Every row gives one point. To make a cloud, some directions were put in groups of two or more. Within a group, all points are equally far from the middle, so they leave a hole (a ring in 2 directions, a hollow ball in 3). The other directions are filled evenly. Then the cloud was stretched, turned, moved and blurred a little. Count the holes, and give their numbers of directions, smallest first.
In the rows, 128 means zero.

Cloud:
[[165 103 152]
 [127 100 146]
 [143  87 130]
 [108 111 127]
 [164  94 109]
 [ 95 150 135]
 [133  82 104]
 [148 142  81]
 [ 92 159 122]
 [ 96 151 121]
 [118 164 110]
 [170 162 141]
 [106  91 171]
 [162 206 131]
 [177 149 166]
 [169 178 151]
 [124  90 142]
 [135 136 195]
 [ 93 122 139]
 [141 183 153]]
Holes: 0

Cloud:
[[126 102 100 120 119 190]
 [134 106 114 144  92 184]
 [139  95 124 155 146 210]
 [137 112  78 108 101  71]
 [118 125 120 127  47 133]
 [129 125 120  87 116 161]
 [147 120 112  89  61 168]
 [ 87 109 156 138 124 140]
 [164 101  86 144  78 125]
 [ 92 135 144 127  89 101]
 [126 139 116 164  91 155]
 [121  92 140  89 126 156]
 [195 116  84  96 103 131]
 [189 104  75 101  77 152]
 [104  96 138  78 119 145]
 [170  78  99 125 108 173]
 [ 91 141 138 129 107  97]
 [134 151  84  93 156 104]
 [119 110 163 123 149 166]
 [131 125 170 146 162  85]
 [116 114  66 146 105 106]
 [136 133 162  83  99 143]
 [174 126 174 149 118  78]
 [165 115 151  86 117 148]
 [162 104 132 146 133  84]
 [ 95  86 121  91 105 150]
 [131 137 125 121  62  68]
 [162 131 146  95 116 160]
 [171 121  82  75 107 143]
 [153  82 149  98  95 158]
 [195 115  70 102  89 129]
 [122 133 105  99 149 165]
 [152  91 152 160 110 195]
 [ 95 158 121 120 101 108]
 [191 125 132 117 157 153]
 [140  81 151 144  89  94]
 [190 126 110  99  92  88]
 [160  83 118 125 113  89]
 [176 100 139 120 182 150]
 [125 133 128 177 134 171]
 [177 178 139 127 114 144]
 [123  53 111 118 120 138]
 [186 112  87 125 117 108]
 [183 137 129 110 143 110]
 [126 150 118 141  91  92]
 [103 111 171 102  91 139]
 [104  89 110 117  84 151]]
Holes: 1 (3)

Cloud, 79 rows:
[[149 135 110 123 144  97 120 177]
 [111  96 130 144 107 111 127 132]
 [125 119 105 116 130 134 166 184]
 [135 143 157  86 182 117 155 122]
 [173 107 148 133 182  80 135 146]
 [128 106 174  99 153  86 122 171]
 [ 98 132 169 151 153 100  71 174]
 [173 154 103 131 178 118 156 153]
 [144 162 155 146 165 118 106 161]
 [112 129 134 149 143 119  53 127]
 [145 109 122 148 178 160 117 130]
 [149 109  47 140 141 121 136 120]
 [128 127 152  77  97 156 143 115]
 [ 84  82 206  77 169 128  86 130]
 [ 60  75 156 134 117 104  96 120]
 [ 96  70 109  96 106 157  98 128]
 [118 159 158 167 121 136  95 179]
 [108 109 200 124 107 126 158 146]
 [172 123 148 138 129 156 127 143]
 [124 120 161  79 116 112 108 122]
 [135 161 106 142 106 102 173 117]
 [ 89 132 103 174  83  93 139 164]
 [ 93  94 174 135 104 147 137 144]
 [169 105  90 158 174  85 111 144]
 [ 95 114  95 115 133  94 107 170]
 [142 137 145 162 158  98 110 171]
 [ 43 132 115 139  90 103 158 163]
 [118 125 112  87 177 113  63 141]
 [137  87 154 134  98  97 134 125]
 [ 77 132 128 136  69  77 112 135]
 [ 84  92 156 157  99 137 122 117]
 [ 77  68 121 139 120  99 168 144]
 [ 84 120 134 136 174  71 128 149]
 [ 88 167 122 104  90 132 162 116]
 [ 96 110  97 174 127 123 116 137]
 [153 153  99 147 186 104 131 165]
 [ 59 107 115 100  92  91 132 136]
 [ 64 148 182 145 168  77  78 133]
 [149 125 123 129 147  92 177 130]
 [ 73 128 133 135  79  87  94 113]
 [137 162 154 125 134  84 162 123]
 [ 58 143 137 182 102 143 145 154]
 [ 51 108 149 108 123 107  89 121]
 [108 161 135 130  80 134 125 162]
 [121 106 160  93 129 159 145 164]
 [134  73 147 129 162 126  97 188]
 [ 96 149 123 150 127 147 141 197]
 [138 136 107 205 153  52 134 142]
 [ 45 130 138 113 142  67 105 151]
 [138 104 112  98 168  75 143 133]
 [ 49 151 158 132 130  90 163 154]
 [155 134 120 160 143 155 172 135]
 [131 127 161 148  96  85 161 130]
 [ 79 109 125 140 159 134  78 150]
 [145 119 138 107 133 131 138  83]
 [ 80 174 106 156 106 114 147 140]
 [101 162 131  86  96 142 138 139]
 [ 92 113 154 121 105 104 129 107]
 [ 62 102 122 144 162 122  48 174]
 [ 89 112 201 153 171  59 154 160]
 [100 125  86 146 127  85  77  90]
 [115  88 149 135 195  70 169 141]
 [ 96 109 162 125 170 109 171 181]
 [ 68 112 135  90 128 112  80 120]
 [125 177 148 147 146 138  94 185]
 [118  95 105 106 112 169 111 143]
 [105  92 116 161 122  90 190 125]
 [162 106  80 101 161 130  71 151]
 [ 96 109 135 150  82  70 153 133]
 [129 105 163 141 157 114  98 170]
 [126 177  83 138 123 142 110 132]
 [110  62 133 141 148 162  93 136]
 [144 152  77 142 133 145 117 153]
 [100 128 132 174 142 110  70 156]
 [168 108 129  81 166 142 109 180]
 [136 106  86 140 100 114 101 137]
 [118 128 116 126 108 118 177 109]
 [124  56  95 137 122  72 135  72]
 [121 130 123 144 101 130  89 174]]
Holes: 0

Cloud (101 x 9):
[[111 128 105 149 182 127 161  85  82]
 [155 127 145 160 101 148 124 135  74]
 [184 181 147 140 159 109 136 168 112]
 [131 104 106 170  84 105  80 116 148]
 [168 123 164 104  77 142 130 106 139]
 [103  86 145  91  89 136 124 115 167]
 [121 128 144  94 126  90  90 134 167]
 [150 119 172 129 119  83 167 146 128]
 [112 116 179 114 145  98  99 105  86]
 [164 161 143 123 147 102 182 143 100]
 [106 143  98 122  88 161  87  85 103]
 [158 113 125 127 133 152 134 152 109]
 [169 124 134 102  98  88 184 118 131]
 [112 153 134 107 156  48 124 172 169]
 [113 145 199 153 158  39 129 169 139]
 [150 148 107 156 113 140 124 126  78]
 [119  82 145  80 146  98 166 135 115]
 [ 99 112  93 135 169  90 160 133 103]
 [143  67 130  51 133  90 170 129 127]
 [ 96  89 137  85 120 126 129  89  61]
 [156 159 125 109 164 137 118  98  83]
 [109 153  67 102 171 152  96 136 124]
 [123 142 128 169 119  98 136 134 128]
 [141 152 119  65 153 124  83 131 149]
 [151 144  75  89 148 175 126  81  87]
 [154 140 118  95  54 113 141 141 145]
 [107 150  60 123 165 115 128  89 136]
 [125 123 111 101 128  71 141 103  91]
 [141 102 164  76 179 110 179 120 172]
 [146 142  92 130  66 131 157 158 135]
 [123 134 123 139 156 119 113 150 153]
 [ 78 177 130 131 130 125  82 128  85]
 [168 116 102  81  85 181 132 147 158]
 [156 118 151 147 130 131 116 184 161]
 [159 146 156 139 121 147 117 108 132]
 [127 141 147  84 116 124 128 184 124]
 [161  97  70 124  63 131  85 110 136]
 [113 144 183  87 131 116 128 135 203]
 [135 202 163 105 124 117 120 145 126]
 [172 133 190  91 134 150 133 168 166]
 [164  83 103 124 115 124 137 113  72]
 [128 146 114 116 186 119 113  99  55]
 [ 90 142 109 120 111 135  86 114 132]
 [131 126  88 152 145 143 156 120 109]
 [167  97 143  84 137  97 117 135 153]
 [164  83 180  81  83 147 140  61 130]
 [125 179 148 106 129 118 106 100 132]
 [ 91 127 150 102 187 121 201 189 133]
 [167 129 107 109  87 130 139 105 141]
 [117 152  87 120 114 106 122  94  79]
 [102 115 162 122 118  85 116 145 109]
 [109 105 145  98 160 188 157 150 127]
 [123 128 107 142 139 144 140 122  42]
 [113 127 164 103 108 152 174 146 122]
 [106 164  75 108 170  96 144 116  97]
 [160  95 103 157 155 139  98 135 120]
 [164 174 120 127 125 137  87 153 136]
 [120 122 184  57 110 110 155 151 124]
 [111 200  97 151 112 122  95 124  88]
 [141 131 193 118 121 120 160 106 142]
 [ 88 135  84  95 123 105  92  92 127]
 [132  91 124  91 130  88 147 177 140]
 [118 134  86  85 164  59 144 141 126]
 [187 174 134 195 146 162 139 146 100]
 [130 120 124 108  80  73  91 134  94]
 [218 154  83  99  91 129 122 143 129]
 [149 146  79  90 114 115 100 124 108]
 [149 107 183 166 113 143 139 129 148]
 [169 117 177 155  84  80 116 124 146]
 [101 128 105 101 109 120 113  63  80]
 [145 163 168 183  93 152  98 118  78]
 [185 129 128 163 141 174 151 147 114]
 [162 134 150  97 110 140 135 143 182]
 [170 200 121 151 129 135 134 143 100]
 [155 149 121 165  36 193 106 124  97]
 [118 116 168 178 129 128 143 114 163]
 [132 136 142 110 161 126 200 157 118]
 [146 114 142 184 113 129 172 158 125]
 [142  73 210 149 130  96 130 152 178]
 [122 145 192  75 139 140 131 111 140]
 [181 128 139 113  98 104 152 222 163]
 [ 82 128  87 131 145 108 115  81 130]
 [150 119  87 162 148 100 115 130 144]
 [151 120 171 127 131  68 162 200 134]
 [ 97  82 155 124 156  86 153 153 135]
 [129  48 164 137 153 103  91 117 131]
 [149 110 163 167 130  70 134 106 128]
 [161 126 120 134 101 112 159 213 118]
 [ 99 158 134 129 157 143 143 138  97]
 [158 101 192 118 119 105  88  97 121]
 [147 102  96 151  77 152  95 176 136]
 [135  67 129 111 120  51 147 139 125]
 [141  99 128  68  83  71  76 108 135]
 [167 130  85 132 112 188 144 143 148]
 [143 140 158 148 139 169 107 128 141]
 [175 145 101  91 124  91 192 125 135]
 [160 144 150 153 158 175 167 135 154]
 [173 169 121  91 159 128 160 135 148]
 [162 156 212 145 146 113 134 134 135]
 [142 108  95  84 116 121 149 139  72]
 [207 150  88 145  72 130 140 169 129]]
Holes: 0

Cloud (107 x 9):
[[ 96 102 153 131 159 123 118 103 130]
 [179 136 112 132 150 181 150  82 160]
 [104  73 118 120 133 138 123 185  82]
 [141 142  76 108 166 158 136 111 125]
 [137 134  94 111 139 110  86  74 102]
 [135 189  79 138 145 179 157 126  99]
 [151  51  98 167 179 141 165 144 135]
 [154  85 159 151 134  66 115  97 154]
 [152 106 137 197 131 142 161 138 160]
 [160 150 118 116  61 121 127 110 126]
 [143  67 140 127 162 105 154  87 107]
 [133 128 119  83 157 114 150  93  91]
 [116 101 164 145  95 167  78 134 136]
 [168 166 108 114 128 142 100 102  77]
 [137  74 123 157 176 121 147 147 153]
 [153 106 142 178 130 144 146 161 136]
 [114 142 119 104 102 166 165  79  91]
 [167 145 109  85 111 156 147 153 133]
 [161 137 136 174  94 101 100 100 114]
 [131 143 154 123  91 123 166 100  92]
 [150 145 153 123 140 156 173 161 128]
 [161 123 145 155 142  89  95  57 162]
 [124 159  88 128 113 188 119 107  91]
 [138 119 109 145  50 142 123 105 134]
 [137 137 121  65 127 117 126  87 100]
 [114 169 111 112 160 125 155 134 155]
 [110 138 117  77 108 133  89  74 129]
 [107 110 162 145 120 127  69 153 144]
 [126 165 133 108  90  91  53  81 117]
 [119 104 100  61  92 162  99 143 125]
 [147 192 155  93  83 130 105  83 125]
 [186 182 120 167 108 118 146  71 136]
 [108  76 106 149 106  80  73 136 117]
 [183  89 114 137  92 133 123 139 128]
 [128 129 127 102 170  99 144 102  83]
 [111 147 144 124 122 134 168  72 122]
 [138 161  81 122 140 190 178 133  97]
 [134  77 120 137 195 128 117 140  98]
 [157 105 181 114 155 113 125 111 120]
 [151 122 156 179 152 167 146 134 138]
 [185 114 110  99 159 153 130 114 171]
 [180 102 134 143 162 136 119  63 157]
 [110  94 127 153  92 125 172 115  85]
 [135 147 131 132  88 126 198 100 124]
 [181 102 148 169 137 157 139 154 150]
 [152 125 144 137  75 137  86  80 110]
 [164  86 145 153 113 171 125  70 128]
 [134 154 109 148  77 119 132  69 150]
 [151 138 100  84 152 139 161 165 108]
 [187 203 103 167 140 121 135  78  91]
 [169 179 130 121 102 153 154  66 120]
 [113 110  81  92 110 207 169 121 106]
 [125 120 172 133 118  79 107 109 101]
 [126 157 121 184 129 101 187 126 102]
 [129 129  82 121  68 141 109 149  97]
 [107 194 127 120  91 113 130 102  67]
 [ 89 119 107  83 152 134 128 117  81]
 [159 100 111 199 127 125 153 140 111]
 [189 148 134 172 133  83 101 102 106]
 [181 108 129 167 159 175 128 131 106]
 [150  75 132 138 189 130 122 143 129]
 [102 107 177 139 129  81  76  85 138]
 [159  83  96 197 152 105 156 101 109]
 [143 126  89 184 123  99 124  87 136]
 [109 175 144  72  90 149  96 116 116]
 [133 171 154  76 121 103 120  78 141]
 [134 166 133 103 100  94  62  78 122]
 [131 183  82 149  82 113 125 115  85]
 [167 175 126 150 122 146 132  55 140]
 [141 100 142 157 183 105 106  89 124]
 [ 97 172 100 117  93 158 127  77  81]
 [157 155 105 142 120  82 126  83 170]
 [102 147 136 142  81 117 170 100 104]
 [ 75 116 140 156  66 123 140 148 109]
 [ 74  67 123 122 104 101 138 141 133]
 [139 146 102 109 153 136  92  97 134]
 [164 158  86 138 148 185 147  97 103]
 [152 128 166 189 113 103 149  97 127]
 [151 110 114  98 108 101  87  74 119]
 [156 142  90 110 150 144 150 122 168]
 [174  81 132 154 166 109 123  69 132]
 [101 157  91 127  65 133 162 119  94]
 [158  94 151 150 111 175 110  93 116]
 [163 138 112 103 139 125  80  98  95]
 [114 101 142 108 106 174 174  89  92]
 [ 67 128 127 131  91  70 104 155  83]
 [144 123 124 122 125 149 197  86  81]
 [ 92 139 137 111  63 134 148  96  77]
 [175 144  65 145 118 139 189 109 106]
 [109  58 149 122 106  86 139 105 138]
 [103 153 101  73 119 145 100 142 104]
 [ 84 123 119  98 125 133 142  83  95]
 [129  88 139 151 146 111 164  80 111]
 [145  61 153 142  65 117 109 125 123]
 [161 129 147 147  74 104  88  94 128]
 [142 104  71 132  71 163 151 122 107]
 [195 144 129 148 148 146 105 101  98]
 [126 175 113 119  79 145 161 146 129]
 [122 166 101 103 110  81  78  85  95]
 [145 155 127 113 121 157 185  74 107]
 [138  51 145 142  77 136 160 120  94]
 [137 146 132 138 128 137  62 135 134]
 [207 109 107 165 170 191 153 120 110]
 [172 128 129 171 151 175 129  91 147]
 [119 149 109 112 119 180 171 158  92]
 [104 154 163 100 145 119 117 135 138]
 [178 171 138  87 122 125 111  88 118]]
Holes: 3 (2, 2, 2)

Cloud, 101 rows:
[[141 107 115 134 132 154 143 116 203]
 [151 130 100  83 179 166 103 129  95]
 [119 150 184  97  96 141 129 127 129]
 [130 173 136 134  78 100 159 146 125]
 [106  55  86 140 143 115 123 157 143]
 [137 173  83  75  80 112 128 145 112]
 [125 102 112  75  76  88  83 193 116]
 [143 165 129 172  58 121 129 154 129]
 [103 124 128 118 121 194 140  97 120]
 [111 142 123 185 173 172 156  89 128]
 [119 159 156 120 124 103 113 113 162]
 [137 105 100 104 118 162 145  68 174]
 [164 103 138  74  97 112 127 116 116]
 [164 160 103 131 143 104 102 123  47]
 [111  93 108  70 107 144 141 106 137]
 [ 97 123  81 129 132 169 126  88  85]
 [167 172 102 112 104 157 147  61  92]
 [110  79 116  87  81  93  87 180 129]
 [154 174  95 109 123 180 131 118 137]
 [133 125 174 105  75 128 157  82 133]
 [128 142 166  91  82 157  99 123  92]
 [114 124 108 136  79  96 109 121  71]
 [102  76  81 146 172 126 126 100 122]
 [126 121 150 133 101 108 185 107 138]
 [146  88  65  97 104 162  87 179 125]
 [158 177  97 125 140 123 150 145 146]
 [120 119 140 175 138 207 127 131 122]
 [134 165 123 113  91 146 121 104  44]
 [132 140 108 111 101 157  82 162 160]
 [139 109 158  92  83 124 162  93 136]
 [135 124  97  94 117 105  63 188 123]
 [122  91 131 190 179 166 139  99 131]
 [137  98 183 149 137 120 134 115  93]
 [144 186 160 124  97 167 135  85  82]
 [152 165 123 171 184 143 154 100  75]
 [135 168  90 119 120 140  77 143 156]
 [ 87 109 108 162  85 164 117 136 108]
 [147 116 126  54  88 155 116 163  99]
 [106 129 117 159  93 106 129  45 121]
 [127  82 102  93  98 191 113 133 131]
 [123 154  73 136 116 146 106 171 158]
 [175 118 122 100 162 145 133  98  96]
 [105 138 146 161  63 150 114 132  83]
 [179 161 165 125  90 130 135 142 143]
 [136 103 141 121 185 153 141 106  93]
 [144 128  68 163 146 118 163 101 123]
 [137 154  70 153 185 164 109 140  86]
 [130 150  89 118  86 156 138 199 112]
 [119 146  79 141 106 129 162 125 154]
 [165 191 154 143 138 148 104 110  89]
 [ 90 125  93  78 162 134 111 157 137]
 [156 141  60  86 139  82 130 119 110]
 [118 107 146 127 167 153 154 149 157]
 [ 98  95  67 125 185 118 122 100 110]
 [156 125  88 121 125 144 133 134  53]
 [128 182 151  99 117 165 123  72  81]
 [161 115 127  78  98  93 140 117 138]
 [ 89 114 110 108 107 150 154  97 141]
 [132 118 141 104 144  89 127  54 111]
 [176 143 154 121 115 116 113 190 125]
 [107 162 140  91  88  96 121  70 146]
 [111 156 136 125 100 160 154  87  77]
 [110 134 111  93  90  93  78 198 116]
 [118  76 103 158 163 134 159 113 116]
 [156 116 108  63  73  97 130 152 122]
 [135  86 102  80 154 108 135 152 133]
 [105 158 129 132  95 148 154 137  80]
 [101 105 149 154  64 165 123  96 121]
 [140 103  73 128 108 174 102 213 101]
 [ 89 134 124  82 141 139 128 148 126]
 [130  71 104 146 166 160 130  69 127]
 [151 169 150 106 119 118 101 146 145]
 [141 127 107 112  29 129  99 185 136]
 [100  62 111 107  85 102  99 151 138]
 [162 156  82 157 143 155 119 127 167]
 [135  90 107  99 117  89 154 158 123]
 [145 152  87  86 149 125 109 201 104]
 [117  77  78 155 135 100 129 120 155]
 [135  88 122 135 136 120 102 185 174]
 [156 197  99 126  91 132 149  97  93]
 [118 136 152 169 153  91 126 106 111]
 [137 138 120 210 113 151 131 161 131]
 [122 119 139 125  88 104 180 109 130]
 [114  61 106  83 133 124 136 172 128]
 [137 116  93  70 124 144 138  67 146]
 [142 123 155  95  76 150 136  86  84]
 [156 152 119 156 126  76 121 147 122]
 [122 163  67  67 101  98 116 144  96]
 [157 149 127 149 169 125 136  88  49]
 [106  81 116 156  82 116 116 121  95]
 [171 136 103 130 118 147 160 157 170]
 [152 168  91 110 116 185 131 105 135]
 [143 136  73 170 161 108 100 146 138]
 [116 103 138 146 162 166 145 123 179]
 [ 88  65 105 125 129 120  94 144 126]
 [138 100 124 164  70 112 125 134  72]
 [128 147 130 159 166  83 123  76  77]
 [107 120 192 123 116 136 115 158 106]
 [157 145  95  85 104 147 148 102 162]
 [117  69 109 105 109 148  95  94 136]
 [120 123 121 159 204 155 145  97  95]]
Holes: 3 (2, 3, 3)

Cloud (105 x 9):
[[159  94 101  78 152  69 112 113 104]
 [127 128 122 160 113 156 159  87 124]
 [184 122 168  55 106 143 138 104 146]
 [128 141 103 165 110 152 107  99 153]
 [159 105 136 178 145 184 161 136 151]
 [189 140 166  92 157 141 128  92 134]
 [180 144  99  68 134 120 138 110 106]
 [172 134 129 121 162 132 142 121  49]
 [102  94  83 186 137 106 115 113 122]
 [217 143 174  76 126 109 160  84 118]
 [191 123 164 128 175 141 148  95 106]
 [173 126 120 105 128 115 148 177 111]
 [102 108  96 118 122 122  59 100 134]
 [143  55 110 147 142 101 158 113  95]
 [ 86 111 108  87 118  77 124 143 127]
 [192  63 166 112 124 125 112 122 113]
 [125 107  96  80  78  69  83 105 168]
 [171  72 128  85 140 132  80 113 132]
 [ 96 110 111  79 101 145 124 142 100]
 [112  93 124  66 132  79  99 152 110]
 [142  93  94 135 147 130 156  50 113]
 [173 108 142  49 110 147 142 116 131]
 [135  83 124 148 143 128 144 142  72]
 [169  95 138  58 131 140 155 160 120]
 [151 136 132 119 114 162 128  55 152]
 [168 128 151 133 185 161 127 143 115]
 [202  89 148 141 123 142  99 102 111]
 [115 116 104 133 196 113 143 107 137]
 [107 107 142 119 100 122  90 119 114]
 [158  92 125  86  96 126  97  78 168]
 [174  75 148  54  88 102 118  94 140]
 [130 106 126  69  76  90  63 128 152]
 [190 117 138 154 170 160 137  99  86]
 [116 120  90 100 134 140 113  75 122]
 [141 137 112 105 141 106 113 179 168]
 [135  74  73 140 100  89 122 136 118]
 [120 169 108  95 148 113 142  84  99]
 [145  77 113 163 156 138 140 127  82]
 [108 105 113  97  88  89 143  81 108]
 [134 131 124 132 169 100 115 181 159]
 [165 159 119 107  84 111 129 132 136]
 [160 139 127 174 147 149 174  60 115]
 [154  76 106 105 147 160 144 113 119]
 [100 125 102 114 118  82 103 151 193]
 [167  94  98 139 118  80 139 113  91]
 [193  93  93 102 110 101 153  57  93]
 [150 165 107 162 163 161 114 131 127]
 [151 118  91 138  80 133 104  89 129]
 [199 118 140 155 142 157 141 141 155]
 [197  96 125  65 123 145 139 121  88]
 [163 117 110 159 146 100 168 156 140]
 [ 90 129  94 115 163 135 147 109 126]
 [142 104 101 145 151 141  76 132 110]
 [ 81 125  63 177 160 117 129 137 139]
 [106 131 150 117 126 151  98 157 147]
 [146 158  96  64 122 108 141 113 101]
 [155  71 137 177 154 145 124 110 138]
 [128  73 120 138 108 106 143 107  85]
 [131 130 124  81 153 152 199 125 117]
 [195 105 144 112 104 106 155 122 131]
 [150  71 139 136 135 103  92 154 102]
 [187 142  94 178 189 163 140 100 120]
 [165  66 112 152 122 131  89 159 151]
 [ 89  82 107 117 153  95  75 153 145]
 [144 154 117 130 105  78 139 107 148]
 [151 104 102  70 136 135 145 134  96]
 [129 153 128 103 135 130 100 106  86]
 [190  60 111 139 105 120  66 121 128]
 [145  81 168 153 129 179 151 128 146]
 [175 192 111 102 175 111 178 126 101]
 [100 140 138  70 128 100 150 119 113]
 [188 124 106 110 129 143 168  68 124]
 [ 97  79  80 121  79 131  83  82 148]
 [187 109 162 110 165 112 157 159 115]
 [142 125 149 103 146 126 141  65 123]
 [163  61 101 162 131 149 121  86 108]
 [153 124 108  75 111 109  61  99 157]
 [162 171 141 116  99 160 178  94 173]
 [133  73 114  90  96 150 128  89 155]
 [117  74 120 152 131 161 132  81 166]
 [105 108  90 155 137  82 118 137 119]
 [129 140 115 127  99 120 139 163 173]
 [131  45  99 183 141 127 115  83 124]
 [184 136 136 158 154 146 132  66 183]
 [196  92 111 141 138 153 112 100  85]
 [149 120 104  93 151 138 116  73  83]
 [153 117  80  99  88  63  81 127 124]
 [217 148 147 138 114 165 159  98 128]
 [183 128 116  92 120  75 105 149  96]
 [142 153 158 125 121 130  98 144 134]
 [131 156 117  91 117 109 155 164 110]
 [150  91 118 107 112  97 171  71 104]
 [128 102 146 112  91 104 150 140 175]
 [169 135 153  93 143 160 126  91 152]
 [164  64  95 144 108 123 136 134 142]
 [197 115 152 112 169 116 121 136 122]
 [169  85 144 150 148 177 154 111 104]
 [175 133 144  45 117 114 108 116 142]
 [172 109 132 131 143  91 139 136  79]
 [163 139 152 177 145 130 142  92 145]
 [175  81 117 109 119 101 173 103 107]
 [ 87  68 116 160 120 125 134  96 138]
 [171 146 138  64 112 129  94 152 128]
 [103 120 112 195 137 165 160 120 154]
 [119 125 137  91 149 112 121 145  80]]
Holes: 2 (3, 3)
